Rows are points. Each copy is the shape, with its points in the same order, stretched, turned, moved and blurred by noise. Is it also mirrored, or only turned?

Shape, 7 rows:
[[ -2 -29]
 [-21 -11]
 [  8  58]
 [-10 -26]
 [-18 -32]
 [-12  37]
 [-22  63]]
Copy 1:
[[ 22 -31]
 [ 26 -11]
 [-40  29]
 [ 24 -28]
 [ 39 -28]
 [ -8  22]
 [-14  51]]
Copy 1 is: mirrored
Copy 2 (7 x 2):
[[  3 -32]
 [-15  -6]
 [ 10  69]
 [ -2 -21]
 [-12 -29]
 [-13  44]
 [-20  71]]
Copy 2 is: only turned

Shape:
[[ 11 -82  -4]
 [ 33  18  33]
 [ 15  18 -36]
 [-33 -10   2]
 [  7  -4 -23]
 [ 26   3 -30]]
Copy 1, 6 rows:
[[ 22 -95 -39]
 [ 35 -14  34]
 [ 10  17 -30]
 [-33 -31 -11]
 [  8  -9 -23]
 [ 27   0 -30]]
Copy 1 is: only turned
Copy 2 (6 x 3):
[[  2 -54  15]
 [ 26  48  21]
 [ 16  23 -40]
 [-35   9 -12]
 [ 10   8 -24]
 [ 29  10 -29]]
Copy 2 is: only turned

Shape (9 x 4):
[[  6 -34 -28 -19]
 [ 22  35  27  33]
 [-31 -43   7  13]
 [-19  39  51 -10]
 [-25  27  24  44]
 [ 11  28  26  17]
 [-31  25   2  18]
 [ 27 -16 -58 -47]
 [ -2 -52 -40 -27]]
Copy 1:
[[  8 -31 -30 -16]
 [ 38  26  44  50]
 [-32 -29 -15  28]
 [-21  44  49  20]
 [ -2  30  20  65]
 [ 17  26  35  31]
 [-12  33  -2  37]
 [ 39 -12 -42 -46]
 [  3 -42 -46 -21]]
Copy 1 is: only turned
Copy 2, 9 rows:
[[ 12 -25 -37 -27]
 [ 18  18  45  28]
 [-34 -26  -8  -3]
 [-19  16  69 -23]
 [-21  17  31  31]
 [  8  17  35  12]
 [-16  35   9   4]
 [ 40  -2 -56 -57]
 [  1 -30 -61 -41]]
Copy 2 is: only turned
Copy 3:
[[ 53   5  36  19]
 [ -6 -33 -37   5]
 [ -5   0  45  40]
 [-41  -4   0 -31]
 [-43   5 -16  26]
 [-13 -24 -21  -5]
 [-21  23  -9  19]
 [ 87  23  15 -16]
 [ 53   6  48  27]]
Copy 3 is: mirrored
Copy 4:
[[ 25 -41 -23 -37]
 [  6 -12  18  45]
 [ 36  14   7 -39]
 [-37  -1  46   0]
 [ -4  35  15  22]
 [ -2 -13  19  26]
 [-19  21  -4   0]
 [  7 -76 -43 -37]
 [ 36 -40 -31 -58]]
Copy 4 is: mirrored

Shape, 11 rows:
[[-70  42  27 -20 -25 -21]
 [ 10   0 -85   5  -5  -3]
 [ 25  39 -34  -5 -36 -21]
 [ 46 -18  -4   1  -4 -21]
 [ 33 -33  25 -20   8  -3]
 [ 31 -24  -5  61 -25   6]
 [ 32   6  25  29 -43  33]
 [ 44   7 -15  -7   8   8]
 [ 35  33  -2   4 -50  12]
 [ 13  34 -41 -17   5 -19]
 [ 36  36  12   2   5 -16]]
Copy 1 (11 x 6):
[[-72  34  50  -6 -28 -32]
 [ 51   7  -4 -48   8  -5]
 [ 12  45 -26 -12 -12 -16]
 [  5  -6 -39  25  14   9]
 [-30 -25 -31  28  17  30]
 [ 42 -10   3  46 -26  33]
 [  5  26  -8  35 -47  58]
 [  7  18 -26   0  26  30]
 [  6  48 -26   7 -34  22]
 [  5  35 -13 -25  27 -13]
 [-13  43 -12  31  23   9]]
Copy 1 is: mirrored
Copy 2 (11 x 6):
[[-76  44  18 -43  -8  -1]
 [ 12  -2 -95  19   9 -13]
 [ 22  34 -49 -17 -26  -4]
 [ 40 -25  -9   4  -5 -15]
 [ 22 -48  20  -8   9   7]
 [ 22 -10  -4  69 -25  -9]
 [ 17   8  20  38 -34  41]
 [ 40  -6 -24   4  16  17]
 [ 25  29 -16   2 -37  31]
 [ 15  25 -53 -21  16  -7]
 [ 33  31   3 -10   8   0]]
Copy 2 is: only turned
Copy 3 (11 x 6):
[[-63  63   1  -8 -35 -18]
 [ 12 -29 -85 -39 -17   7]
 [ 20  24 -56 -31 -50 -10]
 [ 41 -25  -4 -20 -22  -5]
 [ 30 -26  35 -23 -12   3]
 [ 38 -38 -27  50 -42  -4]
 [ 29  -1   2  37 -61  35]
 [ 41  -5 -24 -33 -15  26]
 [ 25  22 -27  -8 -76  19]
 [  9  29 -52 -49 -12   1]
 [ 45  35  -6 -14 -20  -2]]
Copy 3 is: only turned

Shape (9 x 6):
[[  1  36 -32   2  27   5]
 [ 35 -60 -51  -5  23 -37]
 [-10  17   0 -25  -9 -10]
 [ 19   7 -40 -15  27  31]
 [-32 -38 -11  47 -47 -42]
 [-21 -15  40  32   4   6]
 [ 47  20 -57 -14  48   3]
 [ 11 -19  50  52 -44 -19]
 [ -6   5   5  11 -29  28]]
Copy 1, 9 rows:
[[ -4   7  14 -19  34  28]
 [  8 -85 -10  -7  28 -16]
 [ -6   5   5 -23 -19 -11]
 [ -1 -27  19 -26  17  43]
 [-13 -17 -69  31 -27 -35]
 [-21   1   8  42 -33  -4]
 [ 19 -32  31 -33  60  34]
 [ 22   1 -24  57 -59 -32]
 [  1   4  -8   6 -45  20]]
Copy 1 is: only turned
Copy 2, 9 rows:
[[ 11  40 -14   3   5 -27]
 [-31 -36 -42 -19  15 -58]
 [ -1   5   4 -12 -24   7]
 [  5  24 -61 -14  10  -6]
 [-41 -25  33  58 -32 -30]
 [ 20  -2  26  44   8  15]
 [  6  26 -61 -34  13 -58]
 [ 30 -34  36  66 -23 -15]
 [ 24  -1  -6  36 -21  16]]
Copy 2 is: only turned
Copy 3 (9 x 6):
[[ -3  43 -11 -17 -11 -64]
 [ 51 -29   0   2  47 -39]
 [ 11  50  -1  -3  10  -2]
 [ 37  35 -14 -30 -34 -54]
 [-34 -27 -19  49  32   8]
 [-38  -2  33 -11 -22  19]
 [ 40  36  -1 -23  -9 -91]
 [-33 -21  48  66 -15  24]
 [ -3  26  -6  17 -48   0]]
Copy 3 is: mirrored
Copy 4:
[[  7  29 -41  12  22   9]
 [ 59 -51 -40   8   5 -53]
 [-10  17   6 -22   9   1]
 [ 45  -1 -36  12  35  25]
 [  1 -12  -1 -10 -90 -33]
 [ -8   1  27  52 -36  -1]
 [ 52  13 -59  16  57  -7]
 [ 19  25  51  31 -62 -34]
 [ 23  22  18   2 -24  31]]
Copy 4 is: only turned

Shape:
[[ 13   9 -52  14 -17 -12 -16  32]
 [-15 -57  31  13  19  25  49   4]
 [-18  10  69 -52  11 -51  40  12]
 [ -6  -2 -12  12  26  -3 -25   8]
 [  0  29 -36   3 -18  17 -47  31]
 [ 32  49   4  19   6 -21 -42   5]
 [-13   0  47   6  39  50  71  29]
 [ 33  65 -26 -39  43 -11 -26 -13]
 [ 16  23  -4   6  -1  -5 -47   7]
 [ 44  -5  -4  11  -2 -21  -7  29]
 [-30 -10  22  48  17  16  73  -8]
 [ 31  35  -9  -8 -14  18 -15 -29]]
Copy 1 (12 x 8):
[[  9   3 -40   0 -21   2   4  18]
 [-38 -52  26 -24  67  27  16 -26]
 [-17  -4  41 -91  40 -53 -10 -15]
 [  9   4 -11   8  37   3 -26  -6]
 [  6  38 -35  -1 -12  27 -22  17]
 [ 52  45   8   4  -5 -14 -19  -9]
 [-36  -3  46 -40  93  40  49   5]
 [ 58  61 -48 -16  35 -35  -8 -16]
 [ 27  28 -12  -4  -3   1 -30  -6]
 [ 38 -17   5 -19  -4   3   6   2]
 [-57 -17  44  10  71  -2  44 -18]
 [ 29  45 -21 -12   8   5   7 -51]]
Copy 1 is: only turned
Copy 2 (12 x 8):
[[ -2  -6 -49  42 -10  -3 -21  24]
 [-25 -34  39  29  30  19  71   0]
 [-20   2  54 -24   3 -76  58  12]
 [-27 -14  -8  25  30  -9 -16   2]
 [-23  23 -35  19  -4  11 -41  27]
 [  4  27   7  33  26 -32 -49  13]
 [ -7  20  33  -4  66  16  91  13]
 [ 23  17 -23 -26  34 -32 -52 -20]
 [-15  13   2  23   9  -9 -45  14]
 [ 15 -18   5  38   7 -17  -8  39]
 [-16   8  14  53  46   3  83 -22]
 [ 20  30   5  13   1   7 -30 -18]]
Copy 2 is: only turned
Copy 3, 12 rows:
[[ 33   2 -46  41   5 -27 -40  14]
 [-27 -60  14   2  25 -10  20  -4]
 [ 12  -5  31 -69   4 -67  34   5]
 [ 15   2   2  19  26 -19 -34 -11]
 [ 34  20 -21  33  -6  10 -58  21]
 [ 67  32  29  36   6 -41 -38   2]
 [-20 -22  32   1  48  11  52  27]
 [ 90  50   8  -4  45 -12 -19 -24]
 [ 48  11  14  22  -3 -17 -48   1]
 [ 52 -24  -6  33  10 -48 -27  14]
 [-46 -11  20  29  20 -22  50 -17]
 [ 61  10  15  24 -17  10   0 -24]]
Copy 3 is: only turned
Copy 4, 12 rows:
[[  4  40 -59  -8  -8 -23  -4  37]
 [ 21 -32 -33   1  25   9   6 -75]
 [  4  23  31 -92  12 -38  12 -57]
 [ -8   8 -20  -6  37  -9  -1  16]
 [-15  49 -46 -12  -1  11 -17  48]
 [  8  59  18  -7   8 -19  -3  53]
 [ 41  29 -29 -10  47  36  21 -86]
 [  1  56   1 -43  30  -6  59  59]
 [ -6  32   0 -13   5  -5  -8  45]
 [ 43  18 -17 -14  -6 -20  -5  26]
 [  6  22 -31  26  28 -15  24 -90]
 [ -7  39  -2  -8 -21  14  38  27]]
Copy 4 is: mirrored

Shape, 13 rows:
[[-20 -22  17  14   0  -8  -4  23   6]
 [ -5  10   6  18 -31  -4   8 -21   2]
 [  8  -5  14   6   9 -10 -16 -15  -4]
 [ 13   8   8  10 -29  63 -11  22  21]
 [-61   0  10   6  19   5 -16 -15   9]
 [ -7  -3  -9  16 -20 -17  13 -21  15]
 [ -8 -42   3  15 -13  43 -30  12  24]
 [  3   9  18  24  57  20  30 -18  19]
 [ -4  10  15 -14  17  -4 -10 -18  46]
 [ 17   8 -80  15   9 -21   7 -16  -2]
 [  0 -19  14   2 -20 -18  19  28   6]
 [ 19   0  16  -1  69  -4  30  95   2]
 [  1 -17  14 -22 -16 -19  33 -17 -11]]
Copy 1:
[[-25 -20  19  24 -24  -7 -22   9 -19]
 [-26  12  16  22 -14  -7  27 -15  15]
 [  3  -2   3  12   2  15 -11 -24  -6]
 [-20  -7 -25  70  -3   9   7  18  37]
 [-68  26  -6  -1   4  22 -16  11 -47]
 [-16  17  26   0 -11 -13  16  -5   5]
 [  3   7 -12  50 -26  27 -36  27 -11]
 [-20  15  43  30  61  31  -9  34 -17]
 [-31  -1  11 -15  23  36 -20   6  25]
 [ 17  43  -7 -24  29 -49   0   2  -7]
 [ -5 -38  30  21 -27 -29   5   6   1]
 [  4 -82  24  37  55 -39 -50  54 -28]
 [  5 -24  21  -4 -17 -10  49  -5 -21]]
Copy 1 is: mirrored
Copy 2 (13 x 9):
[[-15 -31  10  11   2  13 -20 -28  -1]
 [ 29   1  -4   7   0  -2  -2 -39 -23]
 [ 25 -21 -13   4  13 -13 -18 -16   1]
 [ 39  26  49 -12   2  32 -18 -26 -16]
 [-18  13 -15  16  42  10 -16 -38   8]
 [ 25  -1 -17  15  -6  14  10 -40  -8]
 [ 20 -15  35 -22  10  62 -29 -37  -1]
 [  9   0  22  11  44  -3  44  -1  26]
 [ 33   8   3  22   7  -6  -6 -28  39]
 [ 26 -11 -52  23   4  48  22  13 -28]
 [ -5 -27   7   3 -32  -9  -3 -24  -7]
 [-42 -52  45  55 -18 -26  -1  55  20]
 [ -4 -13 -26 -16 -24 -30   4 -22   6]]
Copy 2 is: only turned
